Each row of a before or after table is a point. The points were changed in one or more steps. Then noise was added and the rows were shuffled. The steps act on how far a point lies along the listed directions, d1 being the first. Write out the steps. A step turns or swaps two directions, mirrors them in a line or flattens them onto one, adds a multiple of one to another, or multiplies one. Angles are multiples of 10 degrees, from the lower direction toward the higher: turns from -170 to 170, lines from 10 to 170 but not 90. Use the fewest steps. Two steps may share a direction if one is a turn and the other turns, adds or multiplies; they go together, in the order done. Otherwise the lowest direction goes first.
(in the rows, 128 means zero)

Directions:
(1): [134 178]
(2): [ 78 134]
Before (8 x 2)
[[ 98 157]
 [124 157]
 [100 124]
 [155  34]
 [151 125]
 [164 119]
 [116  71]
 [170 118]]
After (8 x 2)
[[130  85]
 [125 105]
 [137 160]
 [125  91]
 [109 165]
 [101 136]
 [186 125]
 [212  79]]
Steps: swap d1 and d2

Directions:
(1): [166 125 135  69]
(2): [168 117 176 160]
(3): [ 90 155 178 109]
Before (13 x 4)
[[ 88 156 121  57]
 [121 137  79  58]
 [101 147 107  49]
 [192  90 120 133]
 [123 144 182 213]
 [110 131 106 209]
 [117 122  78 211]
 [146 160 145 101]
 [ 93 137  76  85]
 [ 96 150 121  54]
 [133 132 148 120]
 [109 140 132  51]
 [136 109  77 132]]
After (13 x 4)
[[165 108  74 147]
 [101 148  88 105]
 [171  99 121 156]
 [189  98 116 162]
 [113 149 117 113]
 [114 124  78 114]
 [186  97 113 164]
 [144 151 141 143]
 [179 100  99 161]
 [ 75 142 117  91]
 [168  99  74 147]
 [107 169 187 120]
 [130 132 146 130]]
Steps: multiply d1 by 0; swap d2 and d3

Directions:
(1): [ 67 164  83 120 101 131  81 131]
(2): [193 141  93 104 123 111  90  83]
(3): [138  65  83 139  85 103 132 164]
(4): [152 169 158 123  49 138 147 143]
(5): [105  85 131  87 102 175 143  74]
Before (14 x 8)
[[152 170 137 103 181 131 105  94]
 [108  99 170 128  90 154 190 132]
 [146 144 143 133 163 142 121 123]
 [116 175 187 135 186 144 149 142]
 [188  89 183 122 197 135 173  73]
 [105 149 133 110 169 144  79  94]
 [103  82  24  85 124 111  51 117]
 [133  80  72 137  96 117 119 162]
 [150  91 182 118 138 156 161 138]
 [ 94 163 129 117 206 102 114 107]
 [161 101 131 135  87 161 138 126]
 [114 119 158 175  82 105 189 171]
 [102 142 122 134 149 100  99 141]
 [117 172 108 154 104 134 116 138]]
After (14 x 8)
[[118 197 199 132 189 151 150 134]
 [118 175 108 152 105 135 116 136]
 [144 149 149 133 172 145 121 117]
 [101 156 140 110 182 148  77  87]
 [ 91 173 136 113 214 107 112 100]
 [147 179 139  99 201 134 103  88]
 [152  95 184 116 132 154 162 140]
 [103 147 121 134 150 102 101 141]
 [102  61  10  89 130 105  46 120]
 [120 120 162 175  61 104 191 176]
 [135  62  59 139  87 111 119 171]
 [162  97 130 135  85 160 137 130]
 [185  94 189 123 207 138 171  67]
 [112 102 172 128  75 154 191 136]]
Steps: add -0.3 times d2 to d4; multiply d3 by 1.3

Directions:
(1): [184 115 155  78 147 130 205 135 139 102 127]
(2): [ 94 152 133  66 196  97 108 105 100 135 158]
(3): [165  78  63 157 175 142 135  86 110 145 140]
(4): [156 178 155 184 175  99 137 135  97 134  78]
(5): [140 146 130 108 138 222 108 156  76 124 119]
Before (11 x 11)
[[127 160 166 138 136  82 126 136 134 132 120]
 [105 143 165 118 104 103 117 140 154 128 114]
 [ 96  73 119  88  49 129 159 140 166 135 160]
 [142 121 128 137 151 101 141 120 131 130 107]
 [116 138 135 131 107 113 131 135 123 125 131]
 [138 125 136  98 155 142 144 138 118 128 137]
 [139 113  99  95 192 137 122  97 113 124 139]
 [115  97 105  84  79 143 123 112 163 132 153]
 [104 150 124 143 123 125 121 126 115 127 124]
 [ 98 154 154 101 135  84 136 134 150 126 114]
 [104  70  90  87  86 134 122 106 153 130 184]]
After (11 x 11)
[[133  79 102 168 102  68 133  97 181 141 155]
 [130 172 139 135 177  71 127 102 114 145 102]
 [110 104 129 135  93  74 131 122 172 127 125]
 [137 119 114 128 129 143 158 119 123 114 131]
 [ 92 145 129 152 194   7 143  95 111 169 124]
 [133  84 100 156 145  75 129  88 159 142 128]
 [121  90  90 188 120  56 142  92 181 146 114]
 [140 164 164 145 103 166 121 168 127 110  80]
 [129 172 166 146 179  28 150 113 116 134 111]
 [125 114 110 138 126 101 139 112 124 130 142]
 [126 150 138 141 121 186  99 164 100 138 111]]
Steps: turn d1 and d3 by -160 degrees; turn d2 and d4 by 150 degrees; multiply d5 by 3

Directions:
(1): [ 67 133 142 154 112 123 158  66 178 126  72 137 171 147]
(2): [135  54 183 141 150 166  82 104 120 123 103 176 105 104]
(3): [ 99 184 151 139 163 153 101 146 127  73 108 125  74 188]
(4): [152 187 137 169 100 118  69 122 172 166 160 182 132 121]
Before (8 x 14)
[[101 149 114 108 133 103 184 140 104 105 108  71 103 182]
 [148 131 138 130 121 161 104 143 115 145 162 147 113 123]
 [126 194 127 147 136 104 119 127 146 114 150 123 115 154]
 [133 163 119 138 117 136 113 125 148 125 116 137 140 154]
 [140 167  91 125  97  90 143 138 120 157 146 116 141 136]
 [ 94 111 177 188 108 151  77  48 189 131  87 211 129 132]
 [158 117 165 169 129 123  45 153 154 147 136 164  99 118]
 [ 96 158 124 118 170 155 170 131 108  79 104  78  71 184]]
After (8 x 14)
[[189 198 139 173 114  98  54 127 161 166 194 185 119 113]
 [126 173 111 144  91 134 140 118 155 166 150 129 156 135]
 [133 208 147 162 156 160  87 137 145 113 146 145  47 176]
 [137 189 127 201  69  67  86 108 228 203 138 171 178 114]
 [143 137 149 119 155 132 108 171  89 103 132 105  54 172]
 [173 158 122 159 106 142  60 124 149 158 143 180 131 126]
 [163 110 109 111 119 112 126 155  80 153 150 117 111 114]
 [127 114 168 207  74 138  58  37 217 177 119 245 151  99]]
Steps: swap d1 and d2; turn d3 and d4 by 50 degrees; multiply d4 by 2.5

Directions:
(1): [116 180 122 178  65 163  80 136 155 125  95 167  97 109  80 103 164 156]
(2): [153 153  75 149 156 143 145 165 195 166 155 111 155 180 143  81 108 174]
(3): [156 174 141 132 162 124 121 158 141 149 134 183  99 123 167 231 127 154]
Before (11 x 18)
[[121 108 144 119 126 106 132 114 114 115 126 117 135 112 134 142 134 118]
 [146 177 143 137 155 119 115 156 129 138 129 167 101 118 165 236 134 156]
 [123 125 141 125 113 126 120 118 127 127 130 137 115 123 121 128 143 124]
 [123  97 144 113 131 121 134 116 101 111 125 107 139 121 128 124 135 106]
 [120 112 137 114 140 129 134 123 126 124 140 101 148 138 132 104 113 126]
 [131 120 138 121 142 122 139 128 136 143 124 131 130 134 139 151 118 122]
 [132 129 125 112 147 111 130 129 125 129 139 126 129 141 144 130 119 114]
 [152 150 140 120 157 120 129 149 133 144 142 157 120 124 160 202 114 145]
 [138 124 112 122 146 128 139 132 135 152 133 114 133 142 135 110 112 131]
 [141 131 122 118 133 128 138 127 116 118 116 134 123 122 133 137 132 122]
 [126 120 140 113 129 130 137 113 117 116 134 113 135 111 132 131 117 123]]
After (11 x 18)
[[116 118 156 120 106 121 116 108 107 116 121 144 107 109 119 145 149 112]
 [149 136  85 133 158 135 147 151 170 172 146 105 147 167 141  82 102 156]
 [120 114 153 107 121 128 133 102  98 105 127 118 128  98 128 140 123 110]
 [142 162 154 126 159 110 119 148 110 130 129 162 100 112 170 251 132 141]
 [108  94 171 109 111  97 122  94  80  94 111 125 122  87 124 162 145  95]
 [155 143 140 115 165 118 135 148 131 146 146 151 125 127 165 201 110 141]
 [133 129 120 112 148 112 132 130 129 132 141 123 133 145 145 123 118 116]
 [129 117 137 119 142 122 141 127 137 143 125 128 132 134 139 148 116 118]
 [111  85 171 103 113 115 125  98  68  91 110 114 125  96 117 142 146  85]
 [137 125 130 113 130 125 136 120 105 110 111 136 119 115 131 144 136 113]
 [121 117 127 118 142 132 134 128 137 130 143  97 152 147 132  92 112 134]]
Steps: turn d1 and d3 by 10 degrees; multiply d2 by 3
